Each row is a point. Examples show where two turns around zero, p and q, send a point. Where does a point land after both, in the order given? Backwards means that the second turn is done in reverse. Each puzzle has new turns, and all numbers are rounded.

Turn p:
[0.032, 0.017] -> [0.032, -0.016]
[-0.022, -0.044] -> [-0.049, -0.008]
[0.023, 0.062] -> [0.064, 0.018]
[-0.019, -0.050] -> [-0.052, -0.014]
[-0.014, 0.015] -> [0.004, 0.020]
Turn q:
[0.065, -0.038] -> [0.029, -0.069]
[-0.007, -0.014] -> [-0.014, -0.007]
[-0.036, 0.017] -> [-0.019, 0.035]
[-0.022, 0.034] -> [0.003, 0.040]
Where do these land?
p, then q backwards: [0.015, -0.021] -> [0.008, -0.025]
q, then p: [-0.054, 0.002] -> [0.003, 0.054]
q, then p: [0.052, -0.025] -> [-0.026, -0.051]
p, then q backwards: [-0.013, 0.045] -> [0.001, 0.047]

Turn p:
[0.015, 0.000, 0.006] -> [0.007, 0.013, -0.005]
[0.023, 0.019, -0.020] -> [-0.021, 0.020, -0.021]
[0.059, 0.002, 0.003] -> [0.014, 0.046, -0.035]
[-0.089, 0.010, 0.004] -> [-0.025, -0.059, 0.063]
[-0.032, 0.007, 0.049] -> [0.018, -0.001, 0.056]
[0.024, -0.039, -0.042] -> [0.008, -0.020, -0.058]
Turn q:
[-0.005, 0.005, -0.043] -> [-0.005, 0.042, -0.012]
[-0.027, 0.022, 0.020] -> [0.021, -0.003, 0.034]
[0.012, -0.061, 0.059] -> [-0.044, -0.073, 0.008]
[0.020, 0.034, -0.036] -> [0.028, 0.034, -0.030]
Where do these land?
p, then q backwards: [0.020, -0.040, 0.034] -> [0.011, 0.055, 0.005]
p, then q: [-0.015, -0.045, -0.036] -> [-0.053, 0.013, -0.023]
p, then q: [-0.038, 0.049, -0.018] -> [-0.011, -0.009, 0.063]
p, then q backwards: [0.032, 0.036, 0.021] -> [-0.026, 0.008, -0.045]

Turn p:
[0.006, -0.002, 0.034] -> [0.028, -0.020, -0.004]
[-0.022, 0.023, 0.022] -> [0.031, 0.019, -0.013]
[0.015, 0.035, 0.020] -> [0.016, -0.005, -0.040]
[0.001, -0.057, -0.076] -> [-0.076, 0.005, 0.057]
Turn q:
[-0.013, -0.097, 0.032] -> [-0.005, -0.048, 0.091]
[-0.025, 0.006, 0.017] -> [-0.029, 0.009, 0.006]
[0.007, 0.031, -0.030] -> [0.009, 0.003, -0.043]
[0.021, 0.032, 0.015] -> [0.012, 0.038, -0.011]
[0.010, 0.028, -0.033] -> [0.013, -0.001, -0.042]
Where do these land?
p, then q backwards: [0.039, -0.039, 0.003] -> [-0.030, -0.043, -0.018]
p, then q: [-0.052, 0.042, 0.032] -> [0.049, 0.035, -0.043]
p, then q: [0.017, 0.034, 0.014] -> [0.019, -0.027, -0.024]
p, then q backwards: [-0.018, -0.058, -0.050] -> [-0.037, -0.033, 0.061]
p, then q: [0.014, 0.021, 0.002] -> [0.005, -0.019, -0.016]

Turn p:
[-0.008, -0.041, 0.055, -0.044] -> [0.029, 0.061, 0.037, -0.026]
[-0.030, 0.025, -0.022, 0.040] -> [-0.039, -0.041, 0.010, 0.019]
[0.015, 0.009, 0.055, 0.008] -> [0.046, -0.008, 0.035, -0.001]
[0.055, 0.005, -0.098, 0.029] -> [-0.025, -0.050, -0.101, -0.009]
[-0.025, -0.011, 0.011, -0.042] -> [-0.006, 0.048, 0.014, 0.007]
[-0.020, -0.005, 0.004, 0.028] -> [-0.018, -0.019, 0.022, -0.009]
[0.012, 0.017, -0.005, -0.020] -> [0.012, 0.009, -0.016, 0.020]
Turn q:
[0.041, 0.052, -0.011, 0.002] -> [0.047, 0.010, 0.042, 0.021]
[0.030, 0.020, 0.028, 0.026] -> [0.013, -0.034, 0.036, 0.010]
[-0.042, 0.013, 0.024, 0.001] -> [-0.019, -0.013, -0.024, 0.037]
[-0.018, -0.112, -0.042, 0.002] -> [-0.036, 0.009, -0.057, -0.100]
[0.010, 0.024, 0.008, 0.005] -> [0.013, -0.006, 0.016, 0.018]
[0.012, -0.046, -0.002, -0.032] -> [-0.035, 0.023, 0.006, -0.038]
[-0.032, 0.049, -0.006, -0.005] -> [0.019, 0.012, -0.018, 0.052]
Where do these land?
p, then q backwards: [-0.002, 0.039, -0.028, -0.014] -> [-0.041, 0.023, 0.015, -0.004]
p, then q: [-0.012, -0.070, 0.013, 0.106] -> [-0.117, 0.050, -0.004, -0.013]
p, then q: [0.016, 0.037, 0.033, -0.010] -> [0.016, -0.033, 0.033, -0.020]
p, then q: [0.029, 0.011, -0.005, -0.021] -> [0.033, 0.006, 0.010, -0.014]
q, then p: [-0.025, 0.034, -0.047, -0.028] -> [0.008, -0.049, -0.032, 0.036]
q, then p backwards: [0.006, -0.050, 0.004, -0.016] -> [-0.018, -0.044, -0.020, 0.012]
p, then q backwards: [-0.012, -0.001, 0.031, -0.017] -> [0.025, 0.019, -0.008, -0.018]

Turn p:
[-0.036, -0.031, 0.006, 0.026] -> [-0.011, -0.041, 0.019, 0.028]
[0.014, -0.019, 0.024, 0.014] -> [0.015, 0.007, 0.026, 0.019]
[0.034, 0.051, -0.060, -0.001] -> [-0.006, 0.039, -0.076, -0.007]
[0.033, 0.006, -0.020, -0.066] -> [0.041, 0.016, -0.025, -0.058]
[-0.045, -0.007, 0.050, 0.027] -> [-0.039, -0.021, 0.056, 0.017]
Turn q:
[-0.040, -0.023, 0.002, -0.004] -> [-0.013, 0.017, -0.033, 0.025]
[0.016, -0.002, 0.068, 0.009] -> [-0.052, -0.016, 0.042, 0.018]
[-0.016, 0.023, 0.019, 0.028] -> [-0.013, 0.034, 0.025, 0.004]
[-0.032, 0.023, -0.029, -0.046] -> [-0.002, 0.016, -0.049, -0.042]
[0.072, -0.021, -0.059, 0.013] -> [0.080, -0.052, 0.017, -0.004]
Where do these land?
q, then p: [0.059, 0.003, 0.005, 0.029] -> [0.029, 0.015, 0.057, 0.010]
p, then q: [-0.030, 0.020, 0.010, 0.015] -> [-0.017, 0.027, -0.019, 0.016]
p, then q: [-0.071, 0.026, 0.040, -0.058] -> [-0.075, -0.017, -0.069, 0.003]
p, then q backwards: [0.009, -0.031, 0.004, 0.014] -> [0.015, -0.021, -0.009, 0.023]
p, then q: [0.034, -0.018, -0.058, 0.000] -> [0.065, -0.019, 0.008, -0.011]

Turn p:
[0.060, -0.059, -0.039, -0.001, -0.002, -0.050] -> [0.082, 0.000, -0.062, -0.004, -0.016, 0.014]
[0.039, -0.028, -0.005, 0.012, -0.050, 0.023] -> [0.002, 0.023, -0.059, 0.030, 0.015, -0.020]
[0.011, 0.036, 0.021, -0.021, 0.007, 0.011] -> [-0.027, 0.003, 0.009, -0.013, 0.029, 0.026]
[-0.015, 0.048, -0.003, 0.041, 0.034, 0.013] -> [-0.023, -0.025, 0.031, -0.044, 0.017, -0.035]
[-0.041, 0.030, -0.050, -0.022, 0.044, 0.004] -> [-0.028, -0.021, 0.025, -0.051, -0.054, 0.013]
[0.021, -0.074, 0.060, 0.004, -0.067, 0.013] -> [0.022, 0.025, -0.033, 0.105, 0.030, -0.009]
[-0.056, 0.047, 0.001, -0.008, -0.005, -0.025] -> [-0.017, 0.032, 0.062, -0.023, -0.018, 0.001]
[-0.019, -0.001, 0.014, -0.005, 0.039, 0.011] -> [-0.011, -0.037, 0.025, 0.002, -0.004, 0.010]
Turn q:
[-0.042, -0.018, -0.043, 0.031, 0.011, -0.076] -> [0.051, 0.064, -0.049, -0.017, 0.026, -0.026]
[0.061, -0.016, 0.035, 0.040, -0.005, 0.057] -> [-0.007, -0.034, 0.023, 0.034, -0.019, 0.082]
[0.013, 0.064, -0.024, -0.058, 0.003, 0.007] -> [-0.060, -0.004, 0.028, -0.056, 0.003, -0.027]
[-0.022, -0.007, 0.026, 0.026, 0.003, -0.046] -> [0.058, -0.003, -0.019, -0.011, 0.004, -0.008]
[0.002, 0.000, -0.015, -0.035, -0.026, -0.019] -> [-0.024, 0.001, -0.027, -0.016, -0.018, -0.025]
[-0.060, -0.015, 0.003, 0.028, -0.014, 0.038] -> [0.028, 0.024, 0.034, 0.053, -0.020, -0.023]
[0.049, -0.009, 0.018, -0.032, 0.028, 0.038] -> [-0.047, -0.048, 0.009, 0.013, 0.023, 0.028]
Where do these land?
q, then p backwards: [0.009, -0.021, -0.014, -0.029, -0.050, 0.067] -> [-0.062, -0.023, -0.004, -0.030, -0.015, 0.055]
p, then q: [0.056, -0.020, 0.014, 0.033, 0.014, -0.007] -> [-0.023, 0.012, -0.031, 0.001, 0.050, 0.031]
p, then q: [0.046, 0.012, -0.016, 0.010, -0.038, -0.027] -> [-0.040, 0.015, 0.011, -0.047, 0.024, 0.006]
p, then q: [0.027, 0.002, -0.041, -0.016, 0.018, 0.054] -> [-0.024, 0.046, -0.019, 0.032, -0.002, -0.043]
p, then q: [-0.083, 0.017, 0.002, 0.030, 0.000, -0.043] -> [0.041, -0.071, -0.010, -0.036, -0.041, -0.002]
q, then p backwards: [-0.024, -0.036, -0.018, -0.020, 0.009, 0.035] -> [-0.016, -0.017, 0.033, 0.011, -0.032, 0.033]
p, then q: [0.010, 0.045, 0.029, 0.009, -0.009, 0.003] -> [0.010, -0.018, 0.023, -0.009, 0.041, -0.021]
p, then q: [-0.040, 0.000, 0.044, -0.018, 0.055, -0.082] -> [-0.003, -0.098, 0.015, 0.027, -0.018, 0.052]

Turn p:
[0.006, -0.005, -0.014, -0.096, 0.010, 0.008] -> [0.017, -0.023, -0.040, -0.025, -0.081, -0.004]
[-0.009, 0.022, 0.031, -0.056, 0.021, -0.040] -> [0.047, -0.043, -0.001, -0.002, -0.036, 0.035]
[0.027, 0.018, -0.034, 0.087, -0.032, -0.003] -> [-0.026, 0.039, 0.054, -0.023, 0.066, -0.029]
[-0.018, 0.005, -0.032, -0.003, 0.057, 0.027] -> [-0.003, 0.022, 0.016, 0.045, -0.044, -0.024]
[-0.077, 0.012, 0.002, 0.028, -0.016, -0.017] -> [-0.030, 0.020, 0.027, 0.022, 0.008, 0.069]
[0.015, -0.009, 0.026, 0.014, -0.006, 0.001] -> [0.004, -0.013, -0.011, 0.003, 0.029, -0.005]
[0.009, -0.043, 0.016, 0.007, -0.021, -0.043] -> [0.032, 0.017, -0.030, -0.020, 0.036, 0.024]
[0.018, -0.005, 0.013, -0.060, 0.027, 0.033] -> [0.008, -0.036, -0.037, 0.010, -0.048, -0.028]
[0.029, 0.005, -0.008, 0.080, -0.040, 0.034] -> [-0.050, 0.017, 0.023, -0.011, 0.072, -0.039]
Turn q:
[0.026, 0.025, 0.021, 0.024, 0.022, 0.024] -> [-0.035, 0.016, -0.012, 0.004, 0.001, -0.042]
[0.037, -0.004, 0.022, -0.029, -0.055, -0.001] -> [0.023, 0.051, -0.012, 0.039, -0.022, 0.022]
[0.023, -0.011, 0.009, -0.020, 0.007, -0.015] -> [0.010, 0.029, 0.003, -0.002, 0.020, 0.007]
[-0.036, 0.050, -0.099, -0.045, -0.013, 0.012] -> [0.046, -0.083, 0.042, 0.068, 0.022, -0.008]
[-0.036, 0.040, 0.016, -0.019, 0.032, 0.025] -> [-0.048, -0.034, -0.011, 0.024, 0.032, 0.003]
[0.011, -0.113, 0.028, 0.039, -0.004, 0.032] -> [-0.030, 0.051, 0.050, -0.073, -0.063, 0.030]
[-0.035, 0.018, -0.004, 0.044, 0.001, -0.044] -> [0.018, -0.042, -0.044, -0.036, -0.005, -0.010]
[0.011, -0.005, 0.006, 0.006, 0.010, -0.033] -> [0.017, 0.012, -0.015, -0.023, 0.015, -0.003]
Where do these land?
q, then p: [0.006, -0.044, 0.029, 0.005, -0.076, -0.007] -> [-0.066, -0.027, 0.012, -0.052, 0.005, -0.026]
q, then p: [0.018, -0.027, 0.023, -0.028, 0.037, -0.022] -> [0.007, -0.032, 0.020, 0.031, -0.041, -0.013]
p, then q: [0.021, -0.043, 0.023, 0.016, -0.037, 0.035] -> [0.017, -0.049, 0.029, -0.022, 0.040, -0.005]
p, then q backwards: [0.013, -0.001, 0.029, 0.003, -0.057, -0.009] -> [-0.038, -0.005, 0.014, 0.000, 0.042, -0.030]
p, then q: [0.000, -0.006, 0.006, -0.049, 0.048, 0.021] -> [0.049, 0.009, 0.000, -0.008, -0.051, -0.007]
p, then q: [-0.006, 0.065, -0.047, 0.009, 0.007, -0.002] -> [-0.024, 0.026, -0.056, 0.010, -0.010, 0.045]
q, then p: [0.024, 0.008, 0.017, 0.024, 0.018, -0.014] -> [0.021, 0.004, 0.022, -0.015, -0.027, 0.012]
q, then p backwards: [-0.089, 0.051, 0.009, -0.008, 0.071, 0.003] -> [0.011, 0.022, 0.090, 0.014, -0.066, 0.048]
p, then q: [0.013, -0.002, -0.088, 0.028, -0.013, -0.006] -> [0.000, -0.010, -0.068, 0.049, 0.042, 0.011]

Turn p:
[-0.006, 0.080, -0.006, 0.000, -0.012, -0.027, -0.014, -0.001] -> [0.007, 0.041, -0.047, 0.006, 0.023, 0.011, 0.043, -0.033]
[0.002, -0.042, -0.044, 0.025, -0.029, 0.019, 0.024, -0.026] -> [0.007, -0.038, 0.023, 0.007, -0.062, 0.005, -0.012, -0.025]
[0.010, -0.035, 0.051, -0.017, 0.006, -0.005, -0.034, 0.006] -> [0.015, 0.002, 0.016, 0.012, 0.039, 0.006, -0.042, 0.039]
[0.003, -0.040, 0.040, -0.021, 0.052, 0.045, 0.014, 0.047] -> [-0.016, -0.025, 0.029, -0.038, 0.023, -0.039, -0.012, 0.074]
[0.020, -0.034, 0.023, 0.042, 0.022, 0.025, 0.001, 0.028] -> [0.007, -0.048, 0.040, -0.008, 0.028, -0.029, -0.003, 0.010]
[0.006, 0.036, -0.050, -0.011, -0.045, -0.011, 0.009, 0.024] -> [0.025, 0.036, -0.001, 0.008, -0.039, 0.006, 0.053, -0.019]
[-0.012, 0.072, 0.034, -0.040, 0.044, -0.113, -0.012, 0.010] -> [-0.058, 0.108, -0.020, 0.005, 0.080, 0.025, 0.014, -0.019]
[-0.023, -0.032, 0.012, -0.005, 0.051, 0.011, -0.037, 0.011] -> [-0.035, -0.023, 0.000, 0.028, 0.025, -0.018, -0.016, 0.046]
[-0.028, -0.029, -0.005, 0.027, -0.050, 0.039, 0.028, -0.041] -> [0.021, -0.059, -0.007, -0.017, -0.049, 0.041, -0.016, -0.015]
[0.028, 0.025, -0.055, 0.001, -0.039, 0.017, 0.021, -0.059] -> [0.027, 0.006, -0.034, -0.003, -0.068, -0.010, -0.008, -0.059]
Turn q:
[-0.056, -0.038, -0.059, -0.046, 0.015, -0.015, -0.016, -0.007] -> [-0.075, 0.036, 0.005, 0.024, -0.048, 0.023, 0.024, -0.009]
[0.033, 0.018, 0.028, 0.035, 0.061, 0.038, -0.022, -0.013] -> [0.029, 0.034, -0.033, 0.002, 0.053, -0.055, 0.000, 0.017]
[-0.015, 0.049, 0.039, 0.047, -0.003, -0.029, 0.018, 0.005] -> [0.021, -0.041, -0.008, 0.018, 0.045, -0.004, -0.036, -0.041]
[-0.028, -0.022, 0.043, 0.010, -0.019, 0.007, -0.019, 0.004] -> [0.015, 0.019, -0.011, -0.008, 0.024, 0.050, -0.004, -0.013]
[0.011, -0.013, 0.014, -0.096, 0.003, -0.066, 0.020, -0.065] -> [-0.088, -0.014, 0.018, -0.097, -0.019, -0.008, -0.003, -0.025]
[0.013, -0.027, -0.041, 0.029, -0.074, -0.018, 0.032, -0.025] -> [0.038, -0.042, -0.001, -0.011, -0.074, 0.017, 0.025, -0.034]
[0.021, 0.033, -0.005, -0.019, 0.002, -0.010, -0.035, 0.052] -> [-0.001, 0.008, 0.029, 0.016, -0.001, -0.006, -0.057, 0.039]
[0.054, -0.011, -0.030, 0.007, -0.002, -0.012, 0.039, 0.058] -> [0.012, -0.056, -0.012, 0.014, -0.034, -0.012, -0.009, 0.064]
[0.002, 0.003, 0.010, 0.020, -0.019, 0.094, 0.011, 0.021] -> [0.063, 0.013, 0.026, 0.024, 0.030, 0.012, 0.052, 0.033]
[-0.034, 0.008, 0.001, 0.012, 0.036, 0.009, -0.027, -0.031] -> [-0.016, 0.042, -0.014, 0.017, 0.023, -0.016, 0.007, -0.033]
Where do these land?
q, then p: [0.049, -0.044, 0.061, -0.043, -0.014, 0.011, -0.060, 0.018] -> [0.030, 0.055, -0.038, -0.003, 0.005, -0.048, 0.041, 0.069]
q, then p: [-0.001, 0.010, -0.012, 0.024, -0.051, -0.029, 0.010, -0.054] -> [0.027, 0.012, -0.013, 0.000, -0.031, 0.020, -0.066, -0.023]
p, then q: [-0.008, 0.001, 0.059, -0.034, -0.021, 0.014, -0.009, 0.049] -> [-0.008, -0.012, 0.012, 0.013, 0.027, -0.016, -0.015, 0.078]
p, then q: [0.055, -0.075, -0.017, 0.006, 0.045, 0.028, 0.051, 0.027] -> [-0.026, -0.003, -0.013, -0.059, 0.020, 0.076, -0.067, -0.014]
q, then p: [-0.031, 0.027, -0.048, -0.015, 0.012, -0.064, 0.015, -0.043] -> [-0.020, -0.018, -0.023, 0.027, -0.013, 0.083, -0.033, -0.019]
p, then q: [0.011, 0.002, -0.021, -0.036, 0.014, 0.019, 0.015, -0.034] -> [-0.004, 0.008, 0.032, 0.005, -0.037, 0.012, -0.027, -0.020]
p, then q: [-0.065, 0.003, -0.025, 0.018, -0.001, 0.011, -0.018, -0.012] -> [0.017, -0.005, -0.015, 0.037, -0.023, 0.027, 0.051, -0.003]
q, then p: [0.000, 0.039, -0.021, 0.030, -0.010, 0.032, -0.010, 0.035] -> [0.023, -0.018, 0.029, 0.004, 0.047, -0.018, 0.000, -0.033]
q, then p: [-0.003, 0.059, -0.039, 0.049, -0.036, -0.003, -0.002, 0.048] -> [0.048, -0.042, 0.039, 0.033, 0.046, -0.005, -0.029, -0.038]
p, then q: [-0.008, -0.023, 0.064, 0.001, 0.062, -0.020, 0.008, -0.035] -> [-0.053, 0.076, -0.012, 0.026, 0.021, 0.009, -0.016, 0.001]
